Each row of a before or after table is a point. The points were changed in one or more steps. Then noise was added and the rows were shuffled. The steps act on columns, c1 being the first. Write out the steps. A step turns or swaps two columns, mirrors them in a line or flattens them onto one, adds a multiple of one to another, or multiplies or shifts one. Angles are multiples of 10 degrees, from the lower column toward the higher: turns from -170 to 170, lines from 10 to 170 but not 90. Use the fewest steps. Two steps may share a column if one is a turn and the other turns, adds or multiplies; they go together, in the order done. Otherwise the lowest column goes first.

Before (9 x 2)
[[-0.26  0.00]
 [ 0.51  0.29]
 [ 0.08 -0.21]
 [-0.27 -0.28]
 [-0.08  0.26]
 [-0.20 -0.02]
 [-0.30 -0.05]
 [ 0.30  0.45]
 [ 0.12  0.31]]
After (9 x 2)
[[ 0.29  0.56]
 [ 0.42  0.29]
 [-0.03 -0.23]
 [ 0.29 -0.07]
 [-0.01 -0.21]
 [-0.21  0.08]
 [-0.05 -0.34]
 [-0.29 -0.29]
 [ 0.33  0.11]]
Steps: swap c1 and c2

Before (12 x 6)
[[ 0.30  0.02 -0.27 -0.60 -0.06 -0.14]
 [ 0.22  0.07  0.28 -0.01  0.21 -0.26]
 [-0.38  0.09 -0.13 -0.46  0.33 -0.32]
 [-0.11  0.03  0.06 -0.62  0.04  0.38]
 [ 0.02  0.23  0.22 -0.17 -0.20  0.30]
 [-0.07  0.06 -0.29 -0.31 -0.26 -0.38]
 [ 0.31 -0.12 -0.14 -0.37 -0.21  0.33]
 [ 0.20  0.12 -0.11 -0.38  0.28 -0.11]
 [-0.38  0.40 -0.20  0.04  0.19 -0.26]
 [-0.35  0.24 -0.37 -0.15 -0.08  0.03]
 [ 0.31  0.24 -0.08 -0.19  0.26  0.37]
 [ 0.26 -0.04 -0.39 -0.14  0.37  0.08]]
After (12 x 6)
[[-0.36 -0.24  0.36 -0.18 -0.05  0.03]
 [-0.11  0.00  0.44  0.44 -0.05  0.38]
 [-0.06 -0.18  0.42 -0.03  0.20 -0.37]
 [-0.37 -0.26  0.11 -0.18 -0.37 -0.27]
 [ 0.25  0.22  0.35 -0.20 -0.30  0.08]
 [ 0.31  0.00  0.38  0.12  0.25  0.32]
 [-0.39  0.09  0.44  0.20 -0.32 -0.33]
 [ 0.22  0.04 -0.19  0.21 -0.21 -0.25]
 [ 0.32 -0.08  0.20  0.07 -0.34  0.37]
 [ 0.02 -0.30 -0.01  0.27  0.06  0.30]
 [ 0.20  0.03  0.36  0.15 -0.29 -0.12]
 [ 0.29 -0.05  0.62  0.18  0.04 -0.14]]
Steps: turn c2 and c5 by -150 degrees; turn c3 and c4 by 130 degrees

Before (8 x 11)
[[ 0.27  0.40  0.37 -0.25  0.19 -0.10 -0.19  0.14 -0.46 -0.23 -0.33]
 [-0.09  0.15 -0.27 -0.01 -0.10 -0.12 -0.24  0.11  0.15  0.41 -0.22]
 [-0.36  0.39  0.24  0.34 -0.18 -0.15  0.24  0.24 -0.28 -0.04  0.11]
 [ 0.48 -0.09 -0.36  0.39 -0.04  0.33 -0.06  0.13  0.00 -0.45 -0.43]
 [-0.23  0.29 -0.19 -0.11 -0.03 -0.11  0.08 -0.41  0.44  0.42 -0.22]
 [-0.15 -0.09 -0.43  0.09 -0.28  0.09 -0.61  0.17  0.31 -0.34  0.15]
 [ 0.02  0.41  0.23  0.18 -0.08 -0.09 -0.03  0.23  0.32  0.24  0.01]
 [ 0.26 -0.42 -0.07  0.20  0.45 -0.11  0.14 -0.21 -0.27 -0.19  0.04]]
After (8 x 11)
[[ 0.27 -0.43 -0.08  0.20  0.26  0.21  0.14 -0.21 -0.28  0.07  0.37]
 [-0.37  0.38  0.23  0.34  0.00  0.14  0.24  0.23 -0.29 -0.06 -0.21]
 [-0.15 -0.10 -0.43  0.09 -0.01  0.14 -0.60  0.18  0.31  0.33 -0.31]
 [ 0.27  0.40  0.38 -0.25 -0.19  0.22 -0.19  0.15 -0.47  0.11  0.32]
 [ 0.02  0.41  0.24  0.17 -0.03 -0.09 -0.04  0.23  0.32 -0.24 -0.09]
 [-0.08  0.14 -0.26 -0.01 -0.25 -0.16 -0.25  0.12  0.14 -0.38  0.03]
 [-0.22  0.29 -0.19 -0.11 -0.20 -0.18  0.09 -0.40  0.42 -0.39  0.09]
 [ 0.48 -0.09 -0.37  0.40 -0.40  0.02 -0.07  0.12 -0.01  0.56  0.17]]
Steps: mirror c5 and c11 in the line at 30 degrees; turn c6 and c10 by 140 degrees

Before (11 x 18)
[[ 0.28  0.19  0.41  0.14 -0.31 -0.17  0.04 -0.26 -0.20 -0.14  0.33  0.10
   0.12  0.12 -0.28  0.07 -0.09 -0.19]
 [ 0.05  0.42  0.06 -0.57  0.05  0.39 -0.23  0.05  0.35  0.37 -0.19  0.23
   0.10 -0.07  0.11  0.02  0.10  0.50]
 [-0.22  0.04  0.07 -0.15  0.06  0.22 -0.07 -0.07  0.07  0.05 -0.02  0.13
   0.10  0.17 -0.34  0.13 -0.25  0.12]
 [ 0.10 -0.21  0.00  0.07 -0.18  0.02  0.10  0.31 -0.31  0.18  0.32  0.09
   0.14  0.44 -0.22 -0.33  0.16 -0.01]
 [ 0.16  0.21 -0.06 -0.04  0.31  0.05  0.08  0.17  0.10  0.23  0.39  0.17
   0.30  0.14 -0.19  0.05  0.09 -0.22]
 [ 0.18  0.08  0.08 -0.43  0.31  0.01 -0.28  0.00  0.34  0.18 -0.55  0.10
  -0.12  0.00  0.12  0.29  0.11  0.35]
 [-0.26  0.40 -0.42 -0.23 -0.12 -0.32  0.10  0.05 -0.11  0.32 -0.15 -0.67
   0.52  0.45  0.29 -0.27  0.54  0.25]
 [-0.11  0.17 -0.49 -0.12 -0.25  0.06  0.61  0.29 -0.06  0.45  0.29 -0.08
   0.28  1.03  0.17 -0.17  0.43 -0.13]
 [ 0.12  0.24  0.16 -0.63  0.02  0.09  0.14  0.31 -0.05  0.10 -0.26  0.07
   0.22 -0.02 -0.14  0.20 -0.16  0.33]
 [ 0.31  0.24 -0.18  0.20 -0.12  0.02  0.00 -0.01 -0.58  0.13  0.17 -0.04
   0.27  0.77 -0.31 -0.24  0.02 -0.35]
 [ 0.15  0.16 -0.05 -0.19  0.01 -0.12 -0.11 -0.21 -0.14  0.36 -0.09  0.23
   0.05 -0.19 -0.18  0.30 -0.09  0.36]]
After (11 x 18)
[[ 0.17  0.24 -0.05 -0.20  0.00 -0.10 -0.11  0.25 -0.13 -0.12 -0.09  0.24
   0.08 -0.23 -0.19  0.28 -0.14  0.34]
 [ 0.14  0.16 -0.03 -0.05  0.32  0.09  0.10 -0.21  0.09 -0.26  0.39  0.16
   0.29  0.14 -0.20  0.05  0.06 -0.28]
 [ 0.06 -0.23  0.02  0.09 -0.17  0.02  0.09 -0.34 -0.35 -0.31  0.31  0.07
   0.15  0.41 -0.24 -0.29  0.13 -0.01]
 [-0.12  0.14 -0.49 -0.12 -0.28  0.05  0.61 -0.47 -0.08 -0.05  0.28 -0.06
   0.26  1.01  0.17 -0.17 -0.28 -0.18]
 [-0.29  0.45 -0.41 -0.23 -0.14 -0.34  0.15 -0.40 -0.09 -0.20 -0.16 -0.66
   0.49  0.44  0.30 -0.26 -0.77  0.19]
 [ 0.09  0.51  0.05 -0.55  0.07  0.39 -0.24 -0.10  0.36 -0.14 -0.18  0.25
   0.11 -0.08  0.14  0.03 -0.10  0.38]
 [-0.20  0.08  0.09 -0.14  0.03  0.21 -0.06  0.18  0.09 -0.48  0.00  0.15
   0.08  0.18 -0.32  0.16  0.27  0.08]
 [ 0.32  0.18  0.40  0.15 -0.30 -0.18  0.02  0.24 -0.20 -0.66  0.33  0.07
   0.11  0.12 -0.26  0.07 -0.20 -0.22]
 [ 0.27  0.18 -0.19  0.19 -0.12  0.03 -0.03 -0.02 -0.59 -0.37  0.15 -0.05
   0.26  0.78 -0.30 -0.23 -0.04 -0.39]
 [ 0.11  0.30  0.17 -0.62 -0.01  0.08  0.13 -0.14 -0.04 -0.39 -0.25  0.08
   0.23 -0.02 -0.16  0.21  0.66  0.24]
 [ 0.20  0.13  0.09 -0.42  0.35  0.01 -0.29 -0.08  0.34 -0.32 -0.56  0.08
  -0.13 -0.02  0.14  0.30 -0.14  0.32]]
Steps: turn c2 and c18 by -10 degrees; turn c8 and c17 by 140 degrees; multiply c17 by 2; shift c10 by -0.50

Before (12 x 32)
[[-0.11 -0.21 -0.44 -0.17  0.10  0.29  0.11 -0.21  0.02 -0.40 -0.11  0.03
   0.13 -0.50  0.25  0.27  0.11  0.20  0.03  0.19  0.16 -0.24  0.07  0.31
  -0.14 -0.22  0.28  0.29  0.15  0.28  0.11  0.31]
 [-0.24  0.00 -0.22 -0.11  0.11 -0.17 -0.02  0.11 -0.20 -0.36 -0.14  0.02
  -0.38 -0.08  0.02  0.03  0.01  0.10 -0.02  0.14  0.10 -0.25 -0.60  0.21
  -0.18 -0.05  0.49  0.27  0.47  0.39 -0.02  0.04]
 [ 0.16  0.07 -0.47 -0.05 -0.16  0.09  0.45 -0.17  0.10  0.13  0.05  0.01
   0.32 -0.22 -0.04  0.85 -0.21 -0.25 -0.26  0.03  0.13  0.02 -0.36 -0.11
   0.07  0.01 -0.16  0.13  0.30 -0.12 -0.36  0.16]
 [-0.12 -0.20 -0.27 -0.13  0.20 -0.35  0.15  0.33 -0.08 -0.25 -0.43  0.02
   0.10 -0.21  0.08  0.02 -0.16  0.11  0.14 -0.25  0.01 -0.10 -0.10 -0.15
  -0.07 -0.18  0.60  0.13  0.37  0.18 -0.03 -0.05]
 [-0.51  0.24  0.23  0.87  0.44  0.07 -0.10 -0.14 -0.40  0.24  0.24  0.32
  -0.15 -0.04 -0.02  0.04  0.19 -0.07  0.10 -0.51 -0.08 -0.06  0.34 -0.08
  -0.04 -0.03 -0.42 -0.05 -0.32  0.20 -0.21 -0.08]
 [-0.33 -0.32 -0.28 -0.43 -0.14 -0.24  0.24  0.05 -0.27  0.05 -0.37  0.05
   0.08 -0.23 -0.30  0.10  0.01 -0.21 -0.03  0.11  0.09 -0.38 -0.45  0.11
  -0.43  0.19  0.43  0.29  0.24  0.08  0.30  0.11]
 [-0.20 -0.62 -0.28 -0.22 -0.13 -0.14  0.26  0.22 -0.29 -0.11 -0.11 -0.18
  -0.15 -0.07 -0.21  0.22 -0.37  0.38  0.26  0.25  0.09  0.04 -0.14  0.18
   0.05 -0.10  0.51  0.16  0.40  0.35  0.13 -0.11]
 [-0.51  0.56  0.34  0.34  0.13  0.04 -0.19  0.10 -0.18 -0.09  0.02  0.44
   0.32  0.08 -0.10  0.34  0.26 -0.11  0.08 -0.37 -0.15 -0.38  0.15  0.28
   0.20  0.35 -0.37  0.13 -0.41  0.15 -0.64  0.30]
 [-0.12 -0.04 -0.34 -0.34 -0.08  0.16  0.32 -0.03 -0.27  0.07 -0.13  0.34
   0.39  0.13  0.12  0.02  0.03  0.02  0.00  0.23  0.20 -0.24 -0.37  0.28
  -0.13 -0.35  0.22  0.24  0.41  0.06  0.15  0.00]
 [-0.26  0.52  0.32  0.49  0.39 -0.10  0.24  0.14 -0.17  0.31  0.52  0.37
   0.29 -0.09 -0.07  0.08  0.32 -0.16 -0.04 -0.21 -0.27 -0.13  0.18  0.21
  -0.20  0.15 -0.25 -0.08 -0.33  0.28 -0.52  0.45]
 [-0.27 -0.35  0.05 -0.11  0.37  0.03 -0.01  0.10 -0.23 -0.10 -0.35  0.00
  -0.27  0.05  0.22  0.11  0.08  0.05 -0.24  0.14  0.25 -0.04  0.24  0.36
  -0.17 -0.06  0.67  0.16  0.34  0.16 -0.01  0.01]
 [ 0.23  0.29 -0.77 -0.37 -0.21 -0.07  0.09  0.11  0.01  0.44  0.10 -0.19
   0.26 -0.33  0.02  1.05  0.08 -0.07  0.11  0.34  0.24  0.45 -0.27 -0.28
   0.24 -0.28 -0.25  0.13 -0.06 -0.03  0.07  0.03]]
After (12 x 32)
[[-0.29 -0.03  0.04 -0.10  0.39  0.00  0.02  0.21 -0.21 -0.13 -0.38 -0.02
  -0.29  0.05  0.21  0.10  0.06  0.04 -0.24  0.11  0.27 -0.03  0.24  0.36
  -0.02 -0.05  0.65  0.00  0.34  0.37  0.17  0.00]
 [-0.50  0.41  0.33  0.32  0.11  0.05 -0.19  0.22 -0.17 -0.09  0.03  0.45
   0.32  0.07 -0.09  0.35  0.27 -0.13  0.07 -0.35 -0.13 -0.42  0.16  0.29
   0.67  0.34 -0.37 -0.08 -0.43 -0.42 -0.05  0.29]
 [-0.25  0.53  0.30  0.47  0.36 -0.11  0.23  0.27 -0.17  0.32  0.49  0.38
   0.31 -0.07 -0.07  0.06  0.31 -0.16 -0.01 -0.21 -0.30 -0.14  0.19  0.22
   0.48  0.11 -0.26  0.18 -0.34 -0.31  0.27  0.50]
 [ 0.15 -0.05 -0.50 -0.07 -0.09  0.10  0.43 -0.32  0.05  0.14  0.08  0.02
   0.30 -0.23 -0.04  0.85 -0.17 -0.24 -0.26 -0.02  0.10  0.01 -0.38 -0.14
   0.36  0.00 -0.13 -0.15  0.31 -0.12 -0.04  0.15]
 [-0.10  0.16 -0.45 -0.16  0.17  0.30  0.11 -0.42  0.03 -0.41 -0.07  0.03
   0.15 -0.53  0.27  0.27  0.14  0.16  0.02  0.19  0.14 -0.24  0.05  0.34
  -0.15 -0.26  0.30 -0.23  0.16  0.32  0.11  0.34]
 [-0.26  0.34 -0.20 -0.08  0.19 -0.18 -0.03  0.22 -0.21 -0.33 -0.15  0.05
  -0.39 -0.07  0.04  0.02  0.00  0.10  0.00  0.13  0.07 -0.25 -0.58  0.23
  -0.01 -0.05  0.46 -0.19  0.43  0.22  0.18  0.02]
 [ 0.23  0.10 -0.80 -0.39 -0.18 -0.07  0.06  0.20  0.00  0.44  0.10 -0.20
   0.28 -0.33  0.02  1.02  0.03 -0.10  0.09  0.31  0.26  0.43 -0.29 -0.28
  -0.02 -0.28 -0.25 -0.20 -0.03 -0.25 -0.21  0.05]
 [-0.22 -0.01 -0.30 -0.22 -0.06 -0.13  0.25  0.44 -0.30 -0.09 -0.13 -0.17
  -0.13 -0.07 -0.20  0.23 -0.37  0.37  0.24  0.24  0.08  0.02 -0.15  0.19
  -0.13 -0.11  0.50 -0.19  0.39  0.69 -0.08 -0.11]
 [-0.36 -0.07 -0.29 -0.44 -0.03 -0.26  0.25  0.09 -0.30  0.04 -0.33  0.04
   0.08 -0.24 -0.31  0.06  0.01 -0.19 -0.07  0.08  0.09 -0.38 -0.41  0.14
  -0.37  0.16  0.40 -0.30  0.24  0.34  0.36  0.11]
 [-0.54  0.29  0.26  0.88  0.39  0.08 -0.09 -0.30 -0.39  0.26  0.24  0.34
  -0.14 -0.05 -0.01  0.04  0.18 -0.07  0.09 -0.49 -0.09 -0.07  0.33 -0.08
   0.18 -0.01 -0.43  0.21 -0.33 -0.10  0.11 -0.10]
 [-0.11  0.04 -0.25 -0.10  0.25 -0.37  0.16  0.65 -0.07 -0.27 -0.42  0.02
   0.10 -0.24  0.06  0.02 -0.17  0.11  0.13 -0.23  0.02 -0.10 -0.09 -0.15
   0.02 -0.20  0.61 -0.05  0.38  0.25  0.06 -0.03]
 [-0.15  0.01 -0.33 -0.34 -0.01  0.16  0.33 -0.07 -0.26  0.05 -0.12  0.34
   0.40  0.15  0.15  0.02  0.01  0.01  0.00  0.23  0.18 -0.22 -0.35  0.30
  -0.18 -0.33  0.19 -0.24  0.38  0.05  0.10 -0.02]]
Steps: turn c2 and c30 by -60 degrees; mirror c5 and c28 in the line at 10 degrees; multiply c8 by 2; mirror c25 and c31 in the line at 140 degrees
